Every row gives one point. To make a cloud, some directions were put in groups of two or more. Within a group, all points are equally far from the middle, so they leave a hole (a ring in 2 directions, a hollow ball in 3). The other directions are filled evenly. Then the cloud was stretched, turned, moved and blurred a little. Count the holes, and give their numbers of directions, smallest first.

Cloud (13 x 2):
[[-40 -40]
 [ 11 -60]
 [ 51 -20]
 [  1  39]
 [ 15 -59]
 [-54  -4]
 [ 42 -42]
 [-52 -17]
 [-53 -14]
 [ 10  37]
 [ 34 -51]
 [ 40  14]
 [ 51 -19]]
Holes: 1 (2)

Cloud, 21 rows:
[[ 14   9 -11]
 [-16 -17  42]
 [-16   3 -38]
 [ 16  17 -26]
 [ 11   1 -11]
 [ 19  19  -6]
 [ -9   8  33]
 [  8  52 -60]
 [ 27  37 -38]
 [ -6 -21 -15]
 [ -8  42  11]
 [-18  37  -2]
 [-27  19  10]
 [-27  14  18]
 [-35  -2 -17]
 [-11  11  33]
 [  9  43  17]
 [-25 -11 -30]
 [ -3  47 -51]
 [-23  22 -30]
 [ 14  30 -48]]
Holes: 1 (2)

Cloud:
[[-28 -32  37]
 [  5 -11 -18]
 [ 24  17   0]
 [-41 -20  12]
 [ 23  28   5]
 [ 17 -39  30]
 [-60 -12  -3]
 [ 27  43  42]
 [ 10  -5  18]
 [-51 -20 -29]
 [-18 -17  -5]
 [ 13  40  18]
 [ 11   9   7]
 [ -7  -8  11]
 [-21  14  15]
 [-13 -51   9]
 [  8  12  34]
 [ 33  44  34]
 [-58  35  13]
 [-52  -2  50]]
Holes: 0

Cloud:
[[-14 -28  45  28]
 [-35  32 -19  21]
 [-35  26 -18 -15]
 [ 14  13  56  23]
 [-16 -20  32 -39]
 [-20  35 -21 -14]
 [-22 -49 -14  21]
 [  2 -48   8 -33]
 [ 34 -56  27   6]
 [ 56 -28  25  35]
 [-55   1  -6  16]
 [ 60 -26  22  32]
 [  0 -15  53  30]
 [  2   3  60  -3]
 [-49   6 -16  25]
 [ 22  31  35  37]
 [ 49 -42  30  24]
 [ 39 -52  29  -8]
 [ 57  17  20 -14]
 [ 11   0 -38  46]
 [ 24  41  34  17]
 [  6 -44  37  32]
 [  1  33 -14  49]
 [  4  20 -23  53]
 [ -4 -51  -9 -24]
 [ 35  41  19  -5]
 [ 33  36  37  -1]
 [ 24  29  26  46]
 [-39  29 -19  20]
 [ -6 -43  -1 -35]]
Holes: 2 (2, 2)

Cloud:
[[-21  47  -8 -24   4 -24]
 [-17 -10 -24   0  23 -10]
 [ -3  -3  24 -15  40  12]
 [ 32 -15   7 -26 -33  -2]
 [-34  33  -6 -27 -14   5]
 [-18 -22   8  24  19  -4]
 [ 12 -48  39  25   0   5]
 [-55   8  13 -26  -5   2]
 [ -7 -37   3  13   6  27]
 [-13  18  16  14  31 -22]
 [-26  17  19 -19  13  16]
 [ 16 -18  29  -8 -18 -17]
 [-18 -28  -8  -6 -21  18]
 [-30 -25  11 -32  29   1]
 [-28  19 -21 -22 -51   5]
 [-18 -21 -10  22 -14  -2]
 [-18 -24  13 -31 -19  -1]
 [-19  -4 -12  -6 -39 -32]
 [ 10  12  60   4  12  -2]
 [-11  12  -9 -28  -8  19]
 [ -9 -25 -11 -25 -13  21]
 [-34  23  -8  -3  28 -11]
 [ 13   9 -34  20 -22 -26]
 [-25   1  51 -13 -13 -21]
 [ 15  35  19  13  -8   0]
 [-28 -36  24 -11  41   8]
 [-15 -30 -30  -3  -2 -11]
 [ -6   5  39  18 -39   9]
 [ 12 -24  17   4   3 -36]
 [  9 -29  -3  -8  47 -12]
 [-15   7 -21 -12  15  11]
 [-27   3 -39  -8  21 -28]
 [-16  28 -39   7   3   6]
 [ 11  32  34   7  -6   6]
 [ 44  -7   2 -18 -37   2]
 [ -1   2  53   6  49 -14]
 [  3  21  31  18 -10 -15]
 [-32  -7 -34 -32   8  -9]
 [  7 -18  25  -2  54   0]
 [-21   1  45 -29   8  12]
 [-47 -22  13  12  -8  10]
 [ 30  14   6  19   8   0]
 [-22  22  28 -25 -14 -25]
 [ 16   8  14 -18   7  33]
 [ -9 -47  20  -2 -14  14]
 [ 20 -20  18  33   1   0]
 [-39  10 -24 -13   6   5]
 [-10  16 -12 -36 -17   8]
 [  0   0 -25 -31  29  -9]
 [  2   3  22  43  -8  -1]
 [ -6  18   2 -22 -32 -31]
 [ 18 -41 -19  15  -4  11]
 [  5   8  37  12  36 -10]]
Holes: 1 (3)

Cloud:
[[ -8  -7  16  15 -37 -39 -13  34]
 [ -1 -10  19  27  -8   5  -7 -13]
 [-24 -57   9  -2  10 -15  14  -8]
 [ 11  28  -6 -13  22 -12  46   9]
 [-10 -33  -9  18  30  23   3   5]
 [ -7   7  -1  16  -3 -36 -17  -4]
 [ 24  10  -9   9  15  -5  34  21]
 [ 20  -4   8  13 -36 -35  21  31]
 [ 16  13  18 -11 -13  14  19  48]
 [-31  -1   1 -11  -3 -55  -7  -5]
 [ -2  -6  -3  20 -12 -48  -5 -16]
 [-40 -36  34   7  -1 -13 -16  12]
 [ 19   3   1   9 -13   2 -23 -36]
 [-52   9  -3  15   7 -19  -2 -18]
 [-19  15 -23 -16 -28 -28   3 -20]
 [-28 -36  24  24 -19 -18  -4  -5]
 [ 10  23  -7  26 -15 -13 -15 -15]
 [-34  11 -11  42  41   3   7  35]
 [-14   2  -5 -16 -17 -15  -6 -40]
 [  2  -2  -9  16 -35   9  -1   6]
 [ 18 -29  28  -7 -16 -25  37  16]
 [  9  53 -55   1  -2   7  14   4]
 [-28  -4 -14  58  13  18  -7  19]
 [  7   3  29   0  -2   4   1  35]
 [-25 -26 -24  34 -23 -25 -33  20]
 [-37  -2 -14   6  46 -17   6   6]
 [ -5 -26   3 -32 -13 -24  24  19]
 [  3 -22   6   4  -5  -4 -27  29]
 [ -2 -17  35  12 -26  -6  23  24]
 [-44 -16  14  -8  27 -38   5  -6]
 [  5  31 -28   0  27   5  38  31]
 [-11  17 -11  42  -3  -4  12  -8]
 [-22  21 -34   2  18  27 -10 -16]
 [ 24   6 -26 -11 -37 -28  34   2]
 [-30   0 -33  30 -12 -49   9  19]
 [ -7  18   1  28 -26  28   5  39]
 [-18 -15 -18  28  38 -20 -19   3]
 [-29  -5  21  19 -19 -48 -15  33]
 [-13 -20 -17  16  -4 -52   2 -11]
 [-29  14 -48  57  13 -14 -21   4]
 [ -8   5 -24  40 -19  -7 -16  58]
 [-21  -3 -22  25  25  -9  14  39]
 [  3 -28  13  21   3  -9  -4  32]
 [-32  24 -56  11   5 -18   2 -14]
 [-40  27 -16  37  42  15   7  16]
 [-44 -52  38  11  15 -38 -13  -9]
 [ 20  32 -30  36   1  -3   1 -12]
 [ -6   3 -14 -17  -6  -6 -10 -47]
 [-20  -8 -10   8   3 -30 -41 -24]
 [-12 -23 -38  -3  -3 -31   8 -50]
 [-14  -3 -60   2  23  -8 -14 -26]
 [-10   4   5  40 -39 -24  -6   2]
 [-33 -51  30   0 -15 -22   3  18]
 [ 12 -29  19 -25 -18   8  27  -6]
 [-26  22   2  17  10 -15 -15  41]
 [-37 -13 -14 -24 -20 -50   4  16]
 [ -9 -35  44   1  -2 -26  -1   6]
 [ -8  -6 -19  17 -10 -43  18  18]
 [ -7 -19   2   9   1  -1 -33  34]
 [ 32  13   2  -2 -24  -7 -15 -24]
 [-27 -17  23  17  12 -18 -26  27]
 [  6  -6  -5  27 -12  -6 -44   5]
 [ 31 -16  33   7   0  24   5 -11]
 [ 16  -1  20  -5  15   5  20 -44]
 [ -9 -16  -2  33 -28 -24  -1 -16]
 [  1 -12  -3  35 -20 -17 -27 -17]
 [ 34  33 -16  39 -25  -4  11   5]
 [-13  16   5  12   5 -13 -18  34]
 [  5  39 -48  14  -3 -13  23 -11]
 [-39   7   4   2  19  -9   8 -17]
 [-13 -36  42   8 -12 -18   7  15]
 [-59  22 -41  16  17   2  12   5]
 [ 14  14   3  37 -16  21  26  21]
 [-58   1 -16   2  11   8  -2  16]
 [ 14  -6 -31  27 -13 -10  -6   8]
 [-30 -39  18  27  10   5 -36 -16]
 [-17 -38  19  20   3 -13   5 -20]]
Holes: 2 (2, 3)

Cloud:
[[ -2   0 -16 -43  15   8   5  24]
 [ -9 -13 -27   3   5   4  -9 -22]
 [ 36 -19  14 -21  15   5   4  25]
 [ -4  29 -23  21   4  26 -24  -2]
 [-26  -2 -11   8  -2  -4 -35 -14]
 [ 24 -12 -19   1  26  -5  -6   5]
 [ 15  -5 -15  -9  -6 -17 -18 -14]
 [ 10 -35  -1  35  29   4 -41  19]
 [ -9  -7  20   3 -18  15 -17 -18]
 [  9  -2  25   1   7   1 -14  -9]
 [ -8 -30 -16  32  -4   6 -11   3]
 [ 22  -2 -24 -18  22  14  24 -13]
 [-16  43   3 -25   6   8  18   5]
 [  4  37  18   4 -20  -2   5  25]
 [ -4  29 -30 -19  18  12  14   0]
 [ 17  -6 -13 -12 -13  10  31  22]
 [-16 -13 -21 -27  19  20 -15 -22]
 [ -5   2 -28  28 -11 -24 -14  -1]
 [-13  17 -17  20 -13  18 -16   9]
 [  3  -3  29  31 -11   5  20  18]
 [ -5   6 -31 -29 -20   5 -14  -1]
 [  1  -2 -33 -18  16  21 -33 -17]
 [ -9  27 -35  -6  11  17  10 -24]
 [  3  34  11  -2 -38   8 -11  -5]
 [ 13   6 -33 -36  21   4  16   3]
 [-19  -8   5  27 -15 -12   6   0]
 [ 35 -14  15  17   7  21 -23  34]
 [-10  52  -4  15 -37   6  -6  16]
 [-29  33 -26   1 -18 -17  -1   5]
 [  2  -3 -26 -27  28  -7 -17 -23]
 [  1   7 -11  37 -11 -34 -18  -7]
 [ -2 -11  12  -4  11  16  19   2]
 [ 25   6  28  39  13  -1 -15  34]
 [ 25 -11  27   8 -39 -14   0  23]
 [-19 -20  -4 -23  19  16 -21  -5]
 [  8 -33  18   4  33  21   4   5]
 [  3  20 -45  20   5  13 -10 -13]
 [ 23  -8  -7  31  20   4 -42   8]
 [  3 -55  10  -1  26  11  -1  -7]
 [-22   0  17 -29  37  16  -7   4]
 [  3 -24   6 -28  -4   6 -16  20]
 [-30  18  -8 -31  17 -12   4 -21]
 [ 32  18 -12   2   1  -5   6  45]
 [  2 -11 -19  -6   6  31   0  15]
 [-17  -9  12   3  38   2  -6 -13]
 [  2   0  15  26 -34  17 -10  30]
 [ -5  29  -7 -25  10   9  -9  -7]
 [ 15 -17  11  10   1   3 -13 -29]
 [ 28 -10  30   2 -24 -12 -21   4]
 [  3  23 -20  14 -12  19   1  15]
 [  7 -18  -7 -19  39  17 -25  -8]
 [ -7  10  25  12  -8 -13  11  30]
 [-19  35 -21  16  -6  12   1   4]
 [  1  21 -25  19   4  -9  -8 -13]
 [  7  25 -37  -9   3   4  18   6]
 [ 37  -3   0  36  -1  -6 -13  17]
 [-30  10 -12   4 -17  14 -11   5]
 [ 16  12   3  25   4 -12 -11  33]
 [ 18  -3   7  20   6  22 -17  27]
 [  2  11   7 -23  -2  34 -21   9]
 [-32  -7 -26   5  16  17  -4   1]
 [  2 -27  46  -8 -18  12  16   9]
 [ -6 -13 -14  -4  37   7 -42  -1]
 [ 14  -5  13   2 -18 -13   5  14]
 [ -4 -14   2  26 -32  -5   2  -7]
 [ -8  17 -22  35 -12  12 -23  -7]
 [-31  15  22 -18   4  13 -12   5]
 [-10 -16  12 -21  25 -15   1  -7]
 [-13  -4   5 -17  19  10 -19  14]
 [ -5  -6 -36 -16   5  18   7   9]
 [ -5   3   8  33 -60 -18   1  20]
 [-15  -6  19 -16 -26   3 -14  -9]
 [  0 -21  13   6   8   1  -5 -18]
 [  3  -3  -6  20 -25 -14   6  12]
 [ 12   4 -17   4  16  28   2  11]
 [-20  -8   4  13  54   0 -14  13]
 [  2  -4 -16  29 -24  14  -9 -13]
 [ -6  22 -26  -1 -30   4  12  28]
 [  1  26 -38  17  -2   8  -6  -8]
 [-22   0  -6  -7  19  10   2  30]
 [ 12 -24 -22 -21 -11  -2   5  11]
 [-22  18 -41  20 -24   5 -16 -38]]
Holes: 0
